Every row gives one point. The points of each table are mixes of a few directions, plus a little noise. Count the directions of each table, and those that both share. Where both have some left over, give the other angles between the two spaces (their principal angles), to ten degrees, smallest first.
(in the rows, 128 means zero)

First:
[[119 131 115]
 [134 127 136]
 [168 116 186]
 [124 130 122]
 [ 81 142  59]
 [143 124 149]]
Second, 6 rows:
[[ 25 125 135]
 [144 129 127]
 [130 128 128]
 [158 129 126]
 [156 129 126]
 [155 129 126]]
Directions: first 1, second 1, shared 0; angles 60

First:
[[105 127  83  84 140 138 147 133]
 [108 158 125 137 109 109 144 139]
 [119 147 105 221 141 173 180  62]
 [144 118 149 115 145 112  96 124]
 [111 142 141  75 142 134 120 133]
 [146 108 125 146  84 120 131 165]
 [157  95 123 126 116  93  96 157]
 [138 114 115 117 138  89 100 139]
 [130 155 193 168 143 180 136  76]
 [122 120 121  90 122 132 127 149]]
Second, 7 rows:
[[125 127 111 138 125 128 144 123]
 [116 140 115 143 110 127 127 151]
 [129 155 185 102 213 107  34  93]
 [112 150 124 142 103 126 110 170]
 [121 137 119 138 129 124 125 131]
 [161  71 132 100  95 154 195 117]
 [132 114 110 133 122 131 159 114]]
Directions: first 5, second 3, shared 2; angles 50

First, 10 rows:
[[141 170 175 139 138  74 179 104 176 132 184]
 [110 161 125 115 112 151 125 186  96 120 105]
 [138  87 106 129 120 153  92 122  93 121 113]
 [155 100  90 116 120 154  93 119  63 142 108]
 [146 121 119 102 114 134 169 110 149 105  86]
 [ 92 165  92 107 135 156 135 161 131 155  70]
 [129  83 156 119 137  91 100 155 103 137 148]
 [151 103 143 153 123 124 129  78 151  98 163]
 [113 128 118 164 131 153 104 107 145 119 146]
 [103 164 156 137 151  93 152 136 174 150 155]]
Second:
[[135 110 118  89 156  92 118 112 135 138 167]
 [114 145 145 125 104 129 127 123  95 139  85]
 [117 144 127 106 130 133 166 149 107 134  96]
 [109 143 153 116 143 106 145 101  99 126  93]
 [156 109 121 141 120 130  80 106 151 122 158]
 [100 130 154 116 113 132 159 159 113 142 102]
 [158 128  80 131 139 123  93 111 140 124 164]
 [105 100 109 158 117 126 102 163 170 146 212]
 [177 157  58 218 102 190  83 122 149  91 131]
 [ 92 136 174 134 146 126 183 136 120 117  94]
 [145 107 168  74 139 121 151 125 129 128 106]]
Directions: first 6, second 6, shared 1; angles 30, 40, 40, 60, 90

First, 8 rows:
[[142  82 131 128 159  91 166 111  99 130  86 169  86 151 203 151 169 159]
 [145 112 123 106 130  88 133 143 126 158 125 142 145 144 161 114 116 110]
 [115 139 149 121 118 138 159 101 113 142 155 134 135 159 122 116 111 128]
 [136 184 125 196 107 155 173 194 156  58 107  77 138 101  73 116 133 135]
 [138 126 144 177 140 122  73 124 206 114  81 109  99 102 111 169 148 131]
 [ 98 166  88 118 138 161 103 131  99 125 163 129 154 107 104 108 126  97]
 [135  97 124 103 119 125 119 133 110 127 126 131 120 118 138 131 133 147]
 [113 118 139  75 107 142  95  87 112 168 179 133 146 140 113 118  92 116]]
Second:
[[ 79 195 154 183 147 183 179  68 119 111 152 132 114 163  96 134 137 127]
 [135 104 137  96 104 130  87 125 141 142 141 114 133 115 109 130 107 132]
 [137  83 124 104 153  95 118 106 110 152 110 163 106 140 183 145 149 137]
 [152 126 114 149 125 112  95 178 171 107  96 104 132  92 115 134 133 123]
 [140 142 107 157 160  92 135 159 146 129  96 143 136 128 160 126 143 100]
 [ 90 226 135 183 143 160 178 109 137 129 164 125 161 165  91 101 107  79]
 [155  96 105  79 108  97 142 176  92 138 134 132 153 123 153 100 113 129]
 [139  76 135  90 124 113  83 108 131 151 122 137 112 121 147 147 129 143]
 [126 103 143 111  90 170 133 124 105  93 140 102 106 106  94 137 133 180]]
Directions: first 6, second 5, shared 5

First:
[[109 124 111 114 118 133 127 139 109  97 136 138 111 121 130 125 120 120
  121 135 124 111 121 142]
 [136 130 135 133 132 126 128 124 136 140 125 124 135 132 128 129 131 131
  131 125 130 135 131 123]
 [ 97 120  99 105 111 135 126 145  97  77 142 145 100 116 131 122 114 116
  117 139 121 100 116 151]
 [ 83 117  87  95 104 138 125 152  84  57 148 152  88 111 133 119 107 111
  112 143 118  88 111 160]
 [127 128 127 127 127 128 128 128 128 127 128 129 127 128 127 128 127 127
  128 128 128 127 128 128]
 [110 124 112 115 118 131 127 138 110  99 136 138 112 121 130 124 120 121
  122 134 124 112 121 140]
 [203 146 197 184 170 111 132  86 202 249  94  87 196 158 120 143 163 157
  154 101 145 195 156  73]
 [138 130 137 135 134 126 129 123 138 144 123 123 137 132 127 130 133 132
  132 125 130 137 132 120]
 [181 141 177 168 158 115 131  98 180 214 104  99 176 149 122 139 153 149
  147 110 140 175 148  89]
 [137 130 136 135 133 126 128 123 137 143 124 123 136 132 127 130 132 131
  131 125 130 136 131 121]
 [ 86 118  90  97 105 138 126 151  87  60 147 150  90 112 132 120 109 111
  113 143 118  91 112 159]]
Second, 8 rows:
[[171 150 166 167 163 117 139 110 172 196 136 100 168 138 133 124 148 138
  132 115 132 186 151  78]
 [ 98 112 103 142 112 124 164 160 125 108  98 158 148 109  91 174 139 136
   68 138 149 103  62 124]
 [106 142 105 119 133 132 139 151 107  86 190 131 105 106 151  97 114 104
  104 140 111 142 138 115]
 [144 128 143 100 125 135  86  98 118 132 129 112  98 150 153  98 112 124
  191 121 110 120 176 159]
 [124 133 123 112 128 133 114 126 113 110 156 123 105 127 148 102 116 116
  144 130 113 129 152 137]
 [112 128 113 113 121 132 126 137 110  99 146 135 109 120 136 118 118 119
  124 135 120 119 129 138]
 [161 122 161 153 137 119 126 105 164 190  75 118 164 148 107 155 148 153
  146 114 146 138 123 119]
 [106 107 110 118 105 130 130 137 115 106  92 149 124 125 106 155 127 135
  116 133 140  88  93 153]]
Directions: first 1, second 3, shared 1

First:
[[157 112 146 136 161 148  77 149 116 142 177 142 162 135 129 174 113  98
   96 133 135 146 127 106 110 109 151 172 131 175 145 109]
 [101 111  77 107 150 122 173 105 138 146 125 135  60 121 138 107 186 140
  139 159 134  86 130 151 147 106 109  72 158  80 133 149]
 [111 128 120 114 112 105 192 131 116 132 125 138  72 116 144 116 140 140
  146 165 101 116 121 152 145 134 114 121 141 124  90 115]
 [136 106 152 171 114 163  50 153 127 128 145 110 185 142  78 172 102 130
  102 118 149 143 132  79  67 146 150 175  83 192 138 112]
 [179 118 153 167 138 129  79 150 137  98 161 131 206 134 117 147  72 132
  125  89 127 149 169  94 110 124 155 187 106 178 158 132]
 [ 93 188 152  75 101 128 143 110 114 141  73 118 121 119 154  94 131 102
  129 101 124 149  74 154 149 147 110  80 120  64 120 137]
 [134 145 130 137 118 127 124  95 136 111  81 109 136 152 123 114 142 118
  133 118 144 146 115 154 163 145 123 121 154 111 101 115]
 [113 114  94 119 131 103 186 129 138 126 139 141  81 105 140  99 141 163
  155 141 109  89 155 135 133 114 114  97 129 101 139 157]]
Second:
[[136 120 131 130 141  85 117 109 136 105 101 103 121 186 139 106 130 136
  129 154 139 112 154 112 111 143 117 158 143  94 111 143]
 [128 109 118 111 124  57  87 100 145 100 108  76 134 235 142 150 115 114
  139 144 114 106 204 107 116 147 122 162 164  99 149 172]
 [147  91 128 122 136 107 114 120 141 113 122 119 129 177 134 124 125 128
  129 142 149 113 161 119 127 137 116 155 140 125 116 134]
 [ 92 198 137 115 116 138 159 125 116 141 127 109 121  78 135 120 138 117
  117 123  99 137  82 142 116 120 130  82 116  89 145 143]
 [107 174 112 172 141  81 105 114 111 111  85 113 116 147 127 116 122 164
  147 141  84 139 134 104 106 143 151 146 131 103 140 129]
 [137 116 138 124 121 208 163 159 120 161 167 182 134  32 114 129 135 124
  115 103 150 145  75 153 152 106 130  94  99 177 116  90]
 [174  36 145  94 122 209 154 159 148 152 187 182 145  88 120 137 131 101
  107 110 202 120 120 156 163 107 104 121 116 196  95  95]
 [ 96 175 114 133 114 115 117 125 116 132 125 112 129 114 128 157 119 126
  138 110  77 141 126 126 125 127 150 106 128 121 170 143]
 [119 150 124 142 139  78 115 106 127 107  93  96 119 174 136 110 129 142
  135 153 113 119 147 111 106 144 126 149 141  86 125 145]
 [106 170 110 163 128 117 112 130 111 131 112 131 124 108 119 139 122 150
  145 116  81 148 119 118 122 129 157 123 123 134 153 122]
 [167  62 151 100 126 213 167 160 140 154 178 181 138  69 120 120 139 109
  104 115 199 124  95 159 158 107 107 113 107 181  88  90]]
Directions: first 6, second 4, shared 0; angles 30, 60, 70, 70

First:
[[172 139 122 116 105 159 134 100 151 185  81 196 167 124 137 148 139 110
   95 197 189 103 136 159 146  35 157 154 158 202 110  92]
 [127 107 105 162 120 105 132 118 117 118 114 121 112 137 101 150 124 127
  139 134 121 103 146 147 137 129 111 163 132 118 122 123]
 [163  81  77 202 104  76  95 150 177 111 103 190 153 144 122 166  69 123
  115 164 161  96 111 171 165  60 126 203 164 149 132  98]
 [137 152 154  89 136 154 114 151 158 140 146 153 159 116 171  99 121 130
  106 125 146 163  94 105 121 112 156  86 129 148 139 130]
 [125 119 112 145 117 127 156  86  90 142  98 108 102 135  86 156 157 120
  143 148 123  89 173 152 132 129 109 162 128 128 108 120]
 [116 150 146  95 132 159 157  96  92 151 122  98 111 122 116 123 171 125
  136 128 118 125 156 121 114 149 126 107 114 129 115 135]
 [108 122 132 135 141 109 116 154 128  94 158 102 115 130 133 113 112 139
  141  90  99 149 112 109 120 172 117 111 115  91 142 147]
 [120 141 142 108 135 141 133 127 120 131 137 115 125 123 134 116 139 130
  129 118 121 140 127 115 119 144 131 106 119 123 129 136]
 [110 128 138 125 143 116 114 158 134  98 162 107 122 127 143 107 111 139
  136  89 103 156 105 104 118 168 123 101 115  96 144 147]
 [129 148 145  97 130 156 139 115 120 150 125 127 133 121 136 118 150 125
  122 134 135 135 133 120 120 125 139 107 124 142 123 128]
 [102 121 133 135 144 106 118 154 122  88 162  91 108 130 130 112 114 141
  146  82  91 150 114 105 117 185 113 108 110  81 143 152]]
Second (11 x 32):
[[125 132 134 121 125 129 136 131 130 124 126 123 129 126 121 124 132 126
  125 116 130 124 139 118 129 125 139 118 122 124 126 137]
 [116 136 118  93 138 132 142 129 140 114 114  99 137 138 125 125 110 113
  142 128 119 135 153 117 124 125 138 131 103 125 109 182]
 [126 134 143 141 119 120 132 139 134 108 122 137 136 142 109 118 138 139
  105  93 150 118 143 126 131 108 149 110 131 129 139 127]
 [146 131 150 164 117 148 131 118 113 148 148 146 137 120 132 122 158 156
  121 149 137 128 104 161 130 168 106 137 149 131 164  56]
 [151 113  97 151 147 158 104  87 105 185 153 133 127 111 189 148 120 137
  175 249  92 162  55 197 117 210  37 203 153 145 144  55]
 [121 132 123 106 135 130 135 128 132 126 120 110 124 127 130 129 119 113
  139 128 117 133 142 113 126 125 135 126 111 124 112 163]
 [127 126 149 111 111 128 143 138 118 139 144 131 120  90 108 128 148 125
  120 100 124 102 136  89 134 129 155  93 127 105 125 117]
 [128 120 124 153 127 106 106 136 130 119 122 151 113 139 128 133 125 128
  110 106 141 125 120 126 132  92 134 122 142 138 128 121]
 [120 122 122  64 114 130 167 138 152 101 139 103 203 124  87 111 108 153
  134 135 133  87 150 139 120 161 139 132 118 105 129 143]
 [112 165 129 148 159 129 120 130 138 100  72 100  75 186 148 125 122  82
  125  83 134 189 179 101 130  63 156 116  86 155 101 232]
 [136  98 119 156 118  97  92 134 117 142 144 175 106 105 132 145 128 134
  110 120 133 104  86 122 134 102 121 121 166 129 130  75]]
Directions: first 3, second 5, shared 0; angles 30, 80, 80

First, 8 rows:
[[128 119  43 129 167  91  77 120 101  85 168 129 170 124 143 173  64 126
  111 118 121 143  80 208 166 185  99 125 139 106 187 108]
 [102  98 157 111 127 164 155 168 111 132 135 142  70 168 110  84 173 168
   96 125 110 142 139 119  86  89 140 128  85 155 138  90]
 [146 129 102 130 142 102 118 112 136 129 149 135 164  91 158 164  97 133
  156 131 107 146 147 131 145 159  96 135 155 105 125 133]
 [133 117 147 162 175 155 134 142 119 105 142 165 112 118 135 103 173 117
  119 140 155  76 100 120  76 182 134 108 156 116 102 101]
 [104 143 101 109  75 116 110 123 110 121 100  77 129 167  90 123  87 110
   98 113 135 157 104 170 176  73 149 145  84 143 174 154]
 [155 132 193 146 145 127 166 117 138 159 119 135 118 135 133 113 180 140
  159 119 135  84 145  71 106 134 154 114 171 141  88 125]
 [137 144 153 107 122 138 124 119 188 160 109 144 130 105 145 152 142 124
  160 145 138 118 165  79 128 112 123 108 124 141  83 150]
 [118 141 129 129  72 131 139 123 121 132 103  96 130 117 111 111 108 106
  126 133 123 158 144 126 142  89 129 161 109 117 126 164]]
Second (8 x 32):
[[121  92 141  96 164 139 123 191 114 155 183 175 100 149 158 138 143 205
  161 123  59 137 164 107 104 120 113 107 124 156 143  78]
 [107 127 128 124 140 149 120 165 107 114 134 156  97 130 121 123 134 154
  122 147 119 133 121 133  89 135 116 124 121 134 135 117]
 [132 156 148 135  96 129 135 105 150 136  86  98 139 130 109 122 129  81
  126 126 169  94 112 120 149 106 153 121 130 134 109 171]
 [149  76 112 113 116 102 159 125 115 160 189 123 153 100 173 131 107 176
  160 104  30 216 217 110 151 112  86 177 124 101 138  94]
 [106 140 117 106 153 149 115 149 159 110 115 156 117 120 127 152 126 114
  104 146 165  85  93 155 109 138 108  79 115 144 126 144]
 [153 144 130 172 121 115 125  87 128 120 115 107 161 105 129 117 129  78
  139 127 158 108 115 118 143 161 147 146 163  95 102 146]
 [167 131 112 155 122  83 124  46 137 127 116  78 175 140 123 128 120  88
  119  95 160 133 113 137 188 145 161 149 145 110 132 125]
 [ 89 157 138 122 111 158 121 157 113 103  85 131  80 150  82 113 135 129
   92 154 163 118  87 146  90 107 139 119 102 151 139 150]]
Directions: first 6, second 6, shared 3; angles 30, 40, 40

First:
[[114 112 144 115 123 100 140 115 131 144 113 129 108 120 139 136 114 148
  152 103 104 113  94 144 119 140 118 122 125 116 115 137]
 [121 125 138 125 115 124 132 111 126 133 114 128 117 133 133 137 125 135
  140 118 135 118  97 128 130 129 126 124 128 120 128 132]
 [119 117 139 118 125 108 137 117 130 141 115 130 113 122 135 133 118 142
  145 110 111 117 104 140 121 137 122 124 127 121 119 134]
 [163 155  83 150 171 175 104 189 127  93 186 127 183 125 101  97 155  85
   68 186 140 172 249 109 134 110 144 147 133 162 143 108]
 [130 139 128 139 107 150 121 114 123 119 121 128 129 145 127 134 138 117
  124 138 164 126 113 110 142 119 136 125 130 127 144 126]
 [117 126 143 127 102 125 132  99 126 134 104 128 110 139 136 142 125 136
  146 114 145 113  79 124 133 128 127 120 128 116 132 134]
 [153 147  95 144 160 162 110 173 128 103 170 128 168 125 109 106 147  97
   85 171 136 159 216 114 132 115 140 142 131 152 138 112]
 [137 129 117 129 149 129 125 149 130 123 147 129 141 119 122 118 130 122
  116 137 113 140 165 132 124 128 127 134 129 137 124 125]
 [114 122 147 124 100 121 135  95 124 137  99 127 107 139 138 144 121 139
  150 109 143 109  69 125 132 130 126 119 128 113 130 135]
 [112 106 146 109 129  89 145 117 133 151 113 131 104 113 140 135 107 156
  156  95  89 112  96 153 112 144 114 121 126 116 107 138]]
Second (10 x 32):
[[127 120 154 141  88 143 123  90 132 124  93 133 115 143 135 144 133 127
  152 121 185 109  70 109 155 121 141 110 116 120 148 134]
 [139 125 122 134 146 135 122 147 134 120 142 131 143 119 122 118 133 120
  118 139 127 139 166 129 131 126 133 129 124 140 129 124]
 [124 100 149 128 137 114 133 117 141 135 117 126 124 113 132 133 119 142
  142 109 120 121 128 140 129 138 120 120 127 132 124 133]
 [134 198  76 117 100 145 121 163  97 121 151 141 126 162 123 113 144 102
  108 166 129 136 106 109 118 108 151 145 121 107 126 122]
 [129 121 145 162 118 183 115  77 125 104 117  99 152 152 116 148 145 109
   98 141 206 140 150  92 158 115 118 128 161 149 171 117]
 [140 150 100 125 143 132 123 167 123 122 156 135 141 126 121 110 135 114
  110 150 110 142 163 129 119 123 138 139 122 131 121 123]
 [115 104 143 111 141  90 143 125 136 148 119 129 111 108 137 131 108 154
  151  98  83 117 114 155 111 146 113 125 126 121 106 137]
 [109 165 106  95 101  96 144 136 104 151 125 138  94 145 139 128 117 141
  144 118  82 113  59 140  99 131 126 138 124  92 102 136]
 [146  92 137 126 167  99 125 172 159 131 139 151 135  83 130 108 120 138
  150 120  92 129 172 156 127 141 141 116  95 142 108 133]
 [117 105 149 141 140 144 132  85 128 124 120  97 140 131 123 146 125 133
  109 116 147 135 152 122 133 132  99 132 164 144 144 123]]
Directions: first 2, second 4, shared 2

First, 11 rows:
[[146 152 139 109 120 119 122 176  98 153 129 155 148 152 170  95  83 170
   94 154 136 110 144 153 104 135 187 126 121 159 143 134]
 [100  90 111 159 141 143 137  51 177  88 127  84  96  90  61 181 200  61
  182  87 116 156 102  88 167 116  33 131 140  78 104 118]
 [ 92  80 106 167 145 147 140  30 190  77 126  72  87  79  43 195 219  43
  197  76 113 164  95  77 176 113   7 132 143  65  98 116]
 [120 117 123 137 132 132 131 106 142 116 128 115 118 117 109 143 149 109
  144 116 125 136 121 116 139 124 101 129 132 114 121 125]
 [134 135 131 122 126 125 126 142 119 135 128 136 134 135 140 118 115 141
  118 136 131 123 133 136 121 130 146 127 126 137 132 130]
 [117 113 121 140 133 134 132  97 147 112 128 111 115 113 101 149 157 101
  149 112 123 139 118 112 143 123  90 129 133 108 119 124]
 [136 138 132 119 125 124 126 148 115 139 128 140 137 138 146 114 109 146
  113 139 131 121 135 139 118 131 153 127 125 141 134 130]
 [144 150 138 110 120 119 123 172 100 151 129 153 146 150 167  97  86 166
   97 152 135 111 143 151 106 135 183 126 121 157 142 134]
 [126 126 127 130 129 129 128 124 130 126 128 126 126 126 125 130 131 125
  131 126 128 129 127 126 130 127 123 128 129 126 127 127]
 [146 152 139 109 119 118 122 177  97 154 129 156 149 153 171  94  83 171
   94 154 136 110 144 153 104 135 188 126 121 159 143 134]
 [148 155 140 106 119 117 121 183  93 157 129 159 151 155 176  90  77 176
   89 158 137 107 146 157 101 137 196 125 120 164 145 135]]
Second, 11 rows:
[[115 111 120 141 135 135 133  94 150 109 127 108 114 111  98 152 160  97
  153 110 123 140 117 110 145 122  86 128 133 107 118 124]
 [128 128 129 128 129 129 128 127 129 127 128 128 128 127 127 128 129 128
  128 127 128 128 128 128 129 127 127 129 128 128 127 128]
 [146 153 139 108 119 118 122 180  94 155 130 157 150 154 172  92  80 172
   91 156 136 109 145 155 102 136 193 125 121 161 144 134]
 [138 141 133 117 123 123 124 156 112 142 128 143 139 142 151 109 103 151
  110 142 133 118 138 142 115 132 161 127 125 145 136 131]
 [102  92 112 157 140 142 136  57 173  91 126  88  98  93  66 177 194  67
  178  90 116 155 104  91 163 117  41 131 139  81 106 120]
 [126 126 127 130 128 128 130 124 131 125 128 126 127 127 124 131 132 124
  131 126 127 130 127 126 130 127 123 128 129 125 127 127]
 [127 128 128 128 128 128 128 129 128 128 128 129 128 127 128 128 127 128
  128 127 128 128 127 128 128 128 129 128 128 127 129 128]
 [160 173 148  92 113 111 116 217  71 175 130 179 166 173 206  66  45 206
   65 177 142  95 158 175  84 142 239 125 114 186 156 139]
 [145 151 138 108 120 120 122 176  97 153 129 155 148 152 171  94  83 170
   95 154 136 111 145 153 105 136 187 127 120 159 143 133]
 [ 98  88 111 161 142 144 137  47 179  86 127  81  95  87  58 184 204  57
  185  84 115 158 101  86 169 116  28 131 140  75 103 118]
 [119 115 122 137 132 133 131 103 144 115 127 113 117 116 107 146 151 106
  146 114 124 138 120 116 141 124  97 129 133 112 120 125]]
Directions: first 1, second 1, shared 1
